Each row of a before or after table is a point. One or more steps were done to the points. Then noise was added and the rows were shuffled. The steps act on columns, c1 being the first. What was done? A step turns or swaps two columns, mirrors them in a line or flattens them onto one, adds a multiple of one to another, or multiplies or shifts one. Angles are multiples of 10 degrees, from the lower column toward the higher: turns from -170 to 170, lines from 10 to 170 but not 90. Use the fewest steps. Two steps may share a column if one is a turn and the other turns, adds or multiplies; they go together, in the order done. Otherwise the lowest column goes first.
In the rows, zero is written as 128.

Before (11 x 2)
[[ 90 167]
 [110 167]
 [ 96 160]
 [126 171]
 [110  80]
 [102 153]
 [ 91 171]
 [100  50]
 [132 150]
 [ 91 160]
 [ 86  10]]
After (11 x 2)
[[182 126]
 [108 176]
 [174 128]
 [172 104]
 [133 106]
 [177 123]
 [155  93]
 [ 88 245]
 [186 118]
 [160 124]
 [105 198]]
Steps: turn c1 and c2 by -140 degrees

Before (14 x 6)
[[115 129 124 132  34 132]
 [ 83  73 139 113 151  95]
 [ 97 112 135 141 127  84]
 [101 105 104 124 148 110]
 [159 119 121 112  82 135]
 [102 131 123 110 141 133]
 [ 96 127 144 130 151 132]
 [118 123 144 115  74 120]
 [ 79 129 122 122 139 131]
 [ 80 133 128 118 102  80]
 [ 77   7 127 144 147 131]
 [108 124 111 119 141 106]
 [ 92 130 128 154 149 125]
 [140 130  96 117 151  96]]
After (14 x 6)
[[ 31 131 126 120 139 132]
 [ 33 133 132 119 101  80]
 [ 63 112 129 142 127  84]
 [192 120 130 109  82 132]
 [ 25   7 119 142 145 132]
 [ 76 105 114 111 145 112]
 [153 129 112 102 151  95]
 [ 62 127 136 136 151 132]
 [ 75 132 129 109 142 133]
 [108 122 142 124  74 120]
 [ 38  75 140 121 150  95]
 [ 88 125 118 112 141 106]
 [ 56 131 120 150 149 124]
 [102 129 125 129  33 131]]
Steps: multiply c1 by 2; turn c3 and c4 by 30 degrees; multiply c3 by 0.7

Before (9 x 12)
[[145 129 120 124 129 164 155 154 149 132 133 132]
 [128 131 159 100 157 115 126 107 119 118 148  92]
 [113 145 112 129 109 156 153 143 139 122 121 139]
 [147 177 122 119 157 132 147 136 168 143 140 138]
 [116 130 150 134 138 150 118 138 133 131 119 116]
 [120 114 138 133 157 126 122 120 135 100 139 108]
 [126 126 133  99 146 122  96 115 142 120 159  93]
 [113 124 156 115 143 140 110 123 128 106 171 118]
 [123 150 101 150 123 171 151 158 127 136 142 124]]
After (9 x 12)
[[108 143 103 115 124 141 115 123 128 156 171 145]
 [109 138 115 134 130 150 114 138 143 182 118 136]
 [125 158 152 119 177 131 142 136 248 193 141 112]
 [151 124 146 150 151 172 127 158 126 187 142 105]
 [123 157 113 133 114 126 108 120 149 150 138 131]
 [103 157 107 101 130 114  92 108 101 169 147 123]
 [125 129 159 124 130 164 137 154 191 182 134 102]
 [145 109 127 129 145 156 144 143 161 172 121 106]
 [127 146 117  99 126 122  88 114 170 170 160 153]]
Steps: add 0.5 times c8 to c1; turn c1 and c3 by 110 degrees; swap c2 and c5; turn c7 and c12 by -80 degrees; multiply c9 by 3; shift c10 by 50

Before (11 x 20)
[[139  98 160 194  82  63 131  95 131  54 129 199 131 191  93 125 147 142
   43 128]
 [145  92  51 156 148 153 122  58 154  51 132  82  79  82 113 119 127 126
  129 136]
 [146  20 113 138 139 131 177 150 143 164 135  77 184 199 148 150 100  77
  158  86]
 [141 127 129 193 149 159 184  74 150 162  89 108 101  61 100 108 110 149
  120 137]
 [136  99 147 115 143  77  60 226 174  95 113 160 108 192 100 105 127  93
  194  88]
 [ 84  91 174 220  99 130 143 130 110 158 115 149  81 139  58 125 108  97
   95 162]
 [187 114 176 120 222 154 104 209 103  93 134 118 106 110 123 108 184 130
   77 144]
 [125  78 186 229 136 245 100  77  79 159  74 107  92 154  96  95 170  74
  127 127]
 [209  71 186  64 114  74 182  80  85  88 142  78 184 203  96  95 198 175
  156 182]
 [128  93 137 158 144 124 194 166 176 124 122 202 138 181 121 221 193 119
   54 194]
 [ 72  59 183 109 184 160 163 164 131 165  79 208 139  55 164  85 106 154
  107 150]]
After (11 x 20)
[[211 135 188  63 110  76  38  80 167  89 141  78 185 148 108  94 198 174
  155 207]
 [189 133 172 125 221 152 159 209 147  96 131 120 115 112 111 109 181 131
   78 149]
 [139 109 158 194  81  63  88  99 137  55 128 200 162  94 139 124 147 144
   42 154]
 [ 73 103 184 109 181 161 149 165 114 165  80 210  86 197 122  87 110 151
  107 194]
 [140 132 130 194 150 160 131  73 121 163  90 107  54 178 153 109 109 146
  122 133]
 [ 86 133 175 220 100 132 109 131 160 157 112 148  87  98 130 123 107  95
   97 176]
 [127 157 136 155 144 129  46 166  99 122 123 203 135 136 167 219 194 118
   54 199]
 [144 109  46 156 150 152 166  61 115  54 134  80  68 117 151 117 126 125
  127 163]
 [125  96 189 231 136 247 132  80 169 159  76 109 125  74  95  94 170  74
  129 168]
 [138  80 147 115 147  78 139 228 109  93 116 162 173  43 171 101 126  95
  195 123]
 [146  26 112 137 143 130  44 149 116 165 133  79 186 147 135 149 100  78
  160 183]]
Steps: turn c2 and c20 by -50 degrees; turn c7 and c14 by 140 degrees; turn c13 and c14 by 40 degrees; multiply c15 by 0.4; turn c9 and c15 by 130 degrees

Before (14 x 48)
[[ 86 108 180 204 107 184 119 121 151 164 193  85  24 163 163 137 146 113
  101 193 168  82  61 111 192 184  61 182 105 142 190 176 135 166 121 103
  193 134  72 183 200  82 161 125 185 182 122 106]
 [126 153 133 116 133 121 110  71 107  74 120 102  77  75  70 165  90 105
  130 153 179 193 156  65 173 172 173 126 179  89 145 146 153  54 108  79
  200 111 159 192 192 109 126  73 110  60 123 228]
 [157  81 180 162  54  79 150 196  79 142 217 216  93 180  57  72 150 117
   54 183 133  94 120 176 150 176 167  79 117 148 189 156 171  69 103  72
  125 196 108 175 128 105 206  75 176  47  91 155]
 [160 178 106 189 134  75  94 168  74  91  99  91  88 116  86  92  98 126
   88 167 157 120 148 119  78 110  51 124 180  78 138 125 196 130 136 163
   86  93 123 105 125 151 147 115 157  49 150 194]
 [203 183 122 195 144  89 118 119  86  79  99 180 148 119 135  87 174 175
  181  92 128 188 150 129  71 151 136 168  74 108 108  51  93 105 127 183
  131  71 166 146 160 145 103 112 122 148  99 136]
 [124 174 224 170  97 121 183 117 101 155 179 180 133 168 125 200 149 178
  172 117  57  70 130 132 161  79 121 124  82  84  93  78 129 148 180 177
  146 195  77 126 141 163 205  79 151  75 122 159]
 [175 139 165  78  88 143  84  95 178 166 124 141 137 158  84  94 171 116
   71 128  56 128 109  95 105  87 172 133 180 157 208 150 123  92 188 198
  198 160 142 180 203  71 122 165 144 131 108 136]
 [116  87 152 106 130 190 184 121 133 180 160 168 142  54  69  89 144 155
  173 113  91 176 115  75 133  47  85 178 175  58 155  44 185 138 122 192
  184 203 127 157  73  66 111 147 164 131 191 129]
 [121  53 191 211  17  73 104 176 142 174 212 209 159  91 185 126 133 204
  191 159  88 127  59  48  86 148  47 129 131 123 187 162 212 121  97  91
  104  96 176  82  87 189 178 146  70 151 118 156]
 [ 87  95 133 202 124  73  97 121 200 157  97 144  77 131 157  97 136 127
   72 195 126  88 184  72 134 148  61  54 154 123 173  52 206 116 148  95
  138 134 123  90 164 109  92  98 155 152  79 155]
 [127 151 115 126  49 119 168 131 156 119 188 109  95 131 187  76 102 130
  116 131  51 137 133 177 116 146  71 166 108  67 105  46 208  97  71 175
  131  76  91 158 142 167 203 186  61  96 146 158]
 [146 124 117 141 131 138 135 105  77 161 105 101  58 159 177 185 104 240
   73 196  93 191 168 127 105 138 168  45  89 186  85  58  92 105 163 136
  183 194 102 142 123 130 185 127 160 129 156 145]
 [181  74 121  85  79 111 125 129 131 141 126 114 148 158  83 196 195 118
  177 166  50  85 166 108 183 156 181  98 153 104 127  41 132 112  62 207
  118 110 126 147 178  97 117  78 162  48 218 176]
 [111  68 157 209 121 177 107 145 122  53 136  96 139 160 169 110 105 190
   64 123 108  81 145  91 205 124 177  46 191 169  91 137 105 100 157 131
  179 108  77  93 202  92 200 210 120 144 198 171]]
After (14 x 48)
[[201 182 125 194 145  95  99  97  88  83 100  82 132 115 136  91 178 170
  179  90 124 196 141 125  73 154 136 122  70 103 108  51  90 101 127 173
  135  77 166 140 136 146 103 114 119 145  99 136]
 [ 86 112 127 205 110 184  63 164 144 166 194 156  12 165 165 138 151 114
   97 193 168  81  62 112 191 186  60 129 104 145 194 182 142 169 118  94
  192 137  74 179 175  85 155 124 187 180 128 106]
 [ 85  93 129 201 123  77  76 121 201 160  97 107  27 131 158  98 132 124
   74 187 128  86 186  73 134 149  59 131 153 130 173  58 207 112 150 107
  138 129 130  87 126 107  92  91 153 147  76 156]
 [160  83 125 167  52  80 141  21  83 141 213 106 127 187  64  71 153 122
   57 179 130  91 120 174 151 180 164 137 120 150 188 153 171  69 106  77
  125 197 110 171 143 105 205  70 180  47  91 149]
 [112  72 130 208 118 175  60 135 121  50 137 170 108 166 168 110 100 190
   62 126 108  83 147  87 207 121 173 119 191 167  85 134 110 100 157 144
  175 108  69  96 157  95 200 211 122 148 195 173]
 [182  73 126  87  75 112  90 140 130 143 126 136 142 152  82 200 197 123
  176 167  49  83 167 116 178 157 184 113 152 103 130  38 129 106  62 211
  122 110 126 147 159  98 115  72 160  47 219 172]
 [127 150 126 125  50 122 137 137 158 120 192 144 149 129 185  76 100 129
  114 134  55 132 133 175 116 145  69 125 105  71 104  53 209  97  71 170
  130  77  91 161 173 170 209 184  61  95 151 155]
 [158 180 131 185 132  69 112 118  73  84 100 188  36 118  87  94  97 121
   87 169 156 121 149 122  80 110  48 121 182  80 131 130 194 129 129 167
   86  95 128  99  99 160 145 111 158  49 152 193]
 [124 151 127 120 132 123  63 188 107  75 123 111  49  81  70 160  90 103
  131 151 179 195 157  61 172 173 172 133 177  87 145 141 155  57 111  82
  192 108 159 191 157 108 122  69 112  56 123 229]
 [125 173 125 170 104 117 151 103 103 149 177  85 216 165 125 201 153 181
  173 115  55  66 133 132 163  77 121 121  88  78  95  73 130 146 179 170
  148 193  82 129 178 158 205  77 149  75 126 161]
 [121  44 133 211  16  73 142  33 143 177 208 103 125  87 184 132 130 208
  189 160  86 129  59  48  85 149  40 136 133 126 190 158 214 123 100  92
  107  96 176  84  81 190 178 146  72 151 114 157]
 [146 124 129 141 126 137 134 163  73 160 105 131  69 160 175 183  97 241
   68 193  93 186 166 128 102 139 166 124  86 188  85  54  94 108 167 152
  186 190 105 144 130 129 180 127 159 129 155 145]
 [113  90 129 104 134 191 207 103 135 183 160  93 228  51  71  90 144 155
  179 111  90 176 113  77 135  52  89 118 173  59 152  44 181 139 122 181
  183 204 130 150 139  66 110 145 165 135 189 133]
 [171 134 131  81  84 147  43 146 181 165 118  99  72 159  87  94 168 115
   67 128  58 129 110  97 111  85 172 118 174 152 205 148 129  88 191 186
  202 159 138 177 146  68 120 166 146 133 108 141]]
Steps: multiply c3 by 0; add 1.5 times c7 to c13; turn c7 and c41 by 50 degrees; turn c8 and c12 by 140 degrees; flatten c28 and c36 onto the line at 100 degrees

Before (10 x 64)
[[117 127 110  73 112 137 115 144  78 113 190 130 173  56 131  87 161 148
  155 177 234 120 140 145 155  90 132 210  92  64  87 118 100 117  78 148
  155 153  87  78  45 103 145 154 177 158 184 176 105 150 179 122 182  88
  162 138 153 167 127  83 159 166 135  90]
 [ 97  82  92 148 134  30 103 144 164  82 201  64  44 109 150  51 164  78
  107 113  72 159 139 178  88 121 188  38  68 111 113 155 115 110 174 132
   76 133  76 118  68 136 139 151 211 139 160  93 198  90 101  87 120  87
   74  99 193 198   7 148 228  90  67 110]
 [ 84 120 134 190 231 184 151 225  57 118 159 110 143  81 137  82 139  72
   65 207  92 142 116 126 175  97 132 154 120  92  36 144 103  73 152  83
  125  43 103 165 128 188 197 167 167 114 131 120  16  84  87 193 117 101
  159  97 125 136 123  89 108 162 198 128]
 [144 154 131 144 114 149  61 123 186  87  18  72 148 127  65 126 142  76
  124 104 153 148 132 161 115  84 130 125  84 146 180 150 192 142 102  92
  157 121 107  83  82 183  95 176 105 158 169 162 108 175 184 111  36  35
  132 140 101 109 160 134 121 122 163  63]
 [158  73 104 103 120  99 155 141 122 102  88 123 142  63  67 130 130  53
  120 183  43 146  39 118 119 146 135 162  85 120 115  99  93 128 164 132
   82 174  95 110  94 173  89  89 161 179 199  60 111 174  98  93 136  53
  125  87  93 151 140  74 148 111 102  71]
 [179  82 121 128  89 100  88 154  94 144 104 145  89 153 168 101 135 117
  124 155 208 105 161 136 200 136 180 119  34  81 172 106 121 115  91 105
  140 170 160  91  68 123 189 193  87 127  84 123 108 135 145 136 113 133
  131 165 158  91 116 138 141 100 210  75]
 [ 93 125 142  83  90 148 163 203 189  63  95 175 124  48 163 119 130 141
   94 127 133  88 160  99 190 137 131 102  79 134  29 138 132 193 134  73
  113 137  85 139 145 149  98 113 144  84 177 175 195 105 106 150 121 108
   78  94 127 198  87 104  97 155 130 106]
 [119 107  84 123 114 145 155 100 118 127 115 125 137 169 141 166 151  86
  139 166  70 182 126  52 115 120 192 193  81 142 138  78 158 151 168 126
   20 173 103 151  59 136 145 168 170 138 177 129 103 170 107 104 106 171
   56 106  77  97 164 104  90 114 134  97]
 [ 96  88  93 177  86 108  54 195  38 194 111 116  34 162 137 126 188 101
  125  74 151 201 157  93 118  43 124  97 105 150 102  90  83  78  86 145
  123 138  64 208 152 127 134  55 110 191 149  85 179  55  75 129 133 164
   78  61 121 129 187 126 116  77 163 114]
 [115 123 143 164  68 173 152  73 193 110  70 144 119  97 151  43 171 129
  168 118 120 106 177 151  49 108  54 126  74 147  76 116 160 172 119 126
  121 203 152  72  75 117  99  54 112  58 120  60 132 116 120 115 175 123
  157 181  81 126 113  88 183 133 160 139]]
After (10 x 64)
[[ 92  23  98 150 137  32 104 145 161 140 200  58  41 109 153  49  87  80
  110 114  77 163 138 175  86 129 190 227  71 105 119 156 112 114 177 124
   81 132  75 122  71 132 140 155  48 141 154  90 195  93  99  82 123  89
   76 104 203 197   5 150 238  92  64  83]
 [100 127 140  79  91 150 163 203 193 149 138 171 125  45 169 118  97 135
   90 130 132  85 158  97 184 133 133 152  89 134  37 139 127 191 142  74
  112 136  82 138 146 142  96 112 106  84 176 169 193 109 114 155 118 105
  125 140 125 197  86 104  89 154 133  65]
 [121 110  91 119 113 148 157  97 120 153 149 116 132 168 138 164  95  87
  145 172  63 187 128  49 107 124 189 160  84 142 147  74 156 151 163 122
   16 172  96 148  58 132 146 169 201 142 171 125  98 174 111 103 101 169
  106 116  80 100 164 108  94 113 133 122]
 [ 85 194 136 194 233 186 146 225  61 134 127 116 145  83 134  79  89  74
   58 203  96 136 117 122 184  91 129 166 119  82  40 145 103  73 151  83
  130  40 101 164 125 184 203 165 153 119 131 121  15  79  90 194 120 100
  124 132 124 133 121  85 106 163 197 122]
 [144 193 132 139 116 145  50 126 182 192  58  71 151 127  64 128 134  75
  123 103 162 148 128 158 116  87 136 105  88 148 184 152 192 146 109  92
  157 115 104  87  78 181  99 178 124 154 168 155 110 178 190 118  35  37
  186 117 102 116 159 130 127 123 164  82]
 [ 96 121  93 174  92 104  58 195  45 136 143 118  36 167 138 122  37 100
  129  70 159 197 154  94 125  41 124 118 108 147 106  88  89  79  84 151
  122 138  61 212 151 131 131  54  90 194 151  87 176  57  72 132 146 165
  119  91 126 127 184 129 115  82 165 194]
 [184 172 121 128  89 100  84 147  95 180 116 149  90 151 168 102 157 112
  123 149 202 111 161 134 201 137 183  85  31  74 170 103 123 114  90 113
  128 164 158  87  71 122 197 199 112 131  84 129 107 129 147 137 108 138
  142 104 156  99 113 130 143  96 204 147]
 [157  50  99 102 121  96 157 137 119 186 106 125 141  59  63 124  87  46
  123 175  42 147  28 117 118 150 132 160  85 126 118 100  86 125 161 133
   86 174  92 117  97 177  89  85 164 180 204  61 115 170  96  97 139  62
  146 139  95 150 134  73 141 115 109 107]
 [111 150 146 160  65 173 155  70 191 117  85 142 123  98 154  45 163 128
  164 118 124 105 180 156  51 106  50 116  73 147  77 113 158 175 122 127
  126 205 155  60  69 112  93  55 124  59 122  65 136 111 117 116 176 127
  174  68  82 124 118  89 182 133 161 116]
 [112 129 109  68 111 132 108 147  73 162 146 136 169  60 135  91 122 146
  148 170 238 119 149 142 152  89 132 164  93  65  93 119 104 114  74 143
  162 152  81  80  38 103 146 153 212 160 184 173 107 154 178 119 179  92
  109  96 148 163 127  82 156 164 138 118]]
Steps: add 1 times c63 to c2; turn c10 and c64 by 90 degrees; flatten c11 and c55 onto the line at 140 degrees; turn c17 and c56 by -110 degrees; mirror c28 and c45 in the line at 50 degrees
